Each row of a before or after table is a point. The points were changed in one or more steps. Then noise was added and the rows were shuffled. The steps act on columns, c1 being the first. Name the steps. A step turns or swaps two columns, mirrors them in a line or flattens them onto one, adds a multiple of one to another, or multiplies or shifts one. Angles are multiples of 10 degrees, from the lower column toward the higher: turns from -170 to 170, lines from 10 to 170 but not 90. Use the fewest steps. Two steps may share a column if one is a turn and the other turns, adds or multiplies; they go together, in the order done. Otherwise the lowest column goes first.
In the rows, zero is written as 128.

Before (11 x 3)
[[155 158 133]
 [142 131 146]
 [124 106 158]
 [144 102 134]
 [123 242 145]
 [129 139 122]
 [130 106 137]
 [121 100 150]
 [130 153 182]
 [120 157 145]
 [128 136 132]]
After (11 x 3)
[[133 138 145]
 [ 99 127 150]
 [139 127 123]
 [239 106 145]
 [106 147 137]
 [150 125 181]
 [157 114 146]
 [136 129 131]
 [106 125 159]
 [107 134 138]
 [164 151 133]]
Steps: mirror c1 and c2 in the line at 40 degrees

Before (14 x 6)
[[153 144 125 124  76 164]
 [104 103 153  87 117 119]
 [190 163  71 128  51 157]
 [141 119 137 125 106 161]
 [176 140 135 111  72 118]
 [120 145 154 129 145 110]
 [185 167  99 140  81 128]
 [132  88 161 121 124 136]
 [127 163 145 101 125 130]
 [133  78 144  97 146 139]
 [127 174 155 120 143 116]
 [116 134 136 110 144 113]
 [129  81 151 124  88 130]
 [100  84 136 125 102 122]]
After (14 x 6)
[[148 146 152 167 164 143]
 [149 120 151 127 117 129]
 [114 183 146 156 143 131]
 [ 85  88 122 133 165 125]
 [ 91 124 139 132 156 133]
 [121 158 160 134 168 126]
 [135  93 156 136 105 120]
 [125  96 142 157 124 129]
 [149 151 136 134 175 149]
 [100  68  99 117 135  80]
 [110  89 136 142 174  83]
 [144 132 136 148 113 130]
 [ 73  61  72 128 149  89]
 [129 145 151 131 197 126]]
Steps: mirror c1 and c6 in the line at 120 degrees; turn c2 and c5 by -150 degrees; add 0.5 times c3 to c5; multiply c4 by -1

Before (10 x 11)
[[159 135  84 172 152 109  89  85 181 113 170]
 [138 162 144 146 125 141 100 123 119 114  87]
 [108  93 120 178 152 139  85 109 157 116 135]
 [123 149  94 161 119 143 150 161 175 142 162]
 [146  82 124  97  77 112 100 111 103 160 150]
 [148 159 185 174 133 150 145 141 106 128 125]
 [129 124 176 112 163 138  98 145 116 134 109]
 [119 109 121 125 105  82  86  84 116 191 128]
 [112 176 143 139 143 164 119 143  87 122 132]
 [141 165 142 158 149 152 186 115 115  93 115]]
After (10 x 11)
[[155  87 107 131 162 119  89 189 180  88 105]
 [164 172 149 124 129 130  99 105 115 144 140]
 [126 156 104 120 140 133 101 146 122 146 164]
 [ 78 105 167 163 145 123 105 114 104 136  91]
 [143 160  85 115 111 142 120 131  89 120 131]
 [106 119 142 162 119 107  87 156 114 175  88]
 [122 104  98  82 122 133 150 128 176 120  93]
 [151 107 159 111 108 131  84 179 157 112 129]
 [151 153 101 119 144 135 185 158 111 113 164]
 [129 190 115  90 149 138 144 156 108 133 130]]
Steps: swap c1 and c5; turn c2 and c3 by -70 degrees; turn c4 and c8 by 130 degrees; multiply c6 by 0.4; mirror c10 and c11 in the line at 160 degrees

Before (9 x 14)
[[125 152  98 118 109 141 120 136  98 113 121 112 169 127]
 [ 98 117 146 176 130  92 173 167 122 130 134 143  87 146]
 [ 68 112 119 154 170  95 174 149 145 136 138 116  87 130]
 [ 90 153 133 104 108 146 150 164 146 133 130 120 123 108]
 [163 116  94 171 143 138 143 119 100 115  80 137 112 132]
 [182 103  87 184 163 142 116 131  89 149  99 132 146 112]
 [112 140 135 118 117 141 151 156 105 109 155 110  97 124]
 [144 173 129 103  97 154 100 121 110 135 128 107 135 142]
 [123 154 113 136 112 153  94 141  84 125  98 109 127 117]]
After (9 x 14)
[[140 172 121 106  93 163  99 127  85 133 128 106 159 133]
 [200 102 134 166 163 123 117 167  33 148 102 131 104 101]
 [109 116 168 171 128  82 172 111 115 131 134 142 150 177]
 [109 138 158 132 118 142 150 121  70 110 154 111 109 152]
 [130 154 138 145 109 149  94 143  19 123  93 110 106 122]
 [124 152 135 124 108 143 120 160  55 113 119 114 138  92]
 [175 116 117 155 143 124 147 163  60 118  81 141 129 147]
 [ 88 153 163 126 108 153 151 122 175 134 130 123  91 122]
 [ 75 110 148 161 169  85 171 135 174 139 137 117 117 166]]
Steps: turn c4 and c6 by -20 degrees; turn c1 and c4 by -20 degrees; turn c3 and c8 by -90 degrees; multiply c9 by 2.5; multiply c14 by 2; turn c13 and c14 by -70 degrees
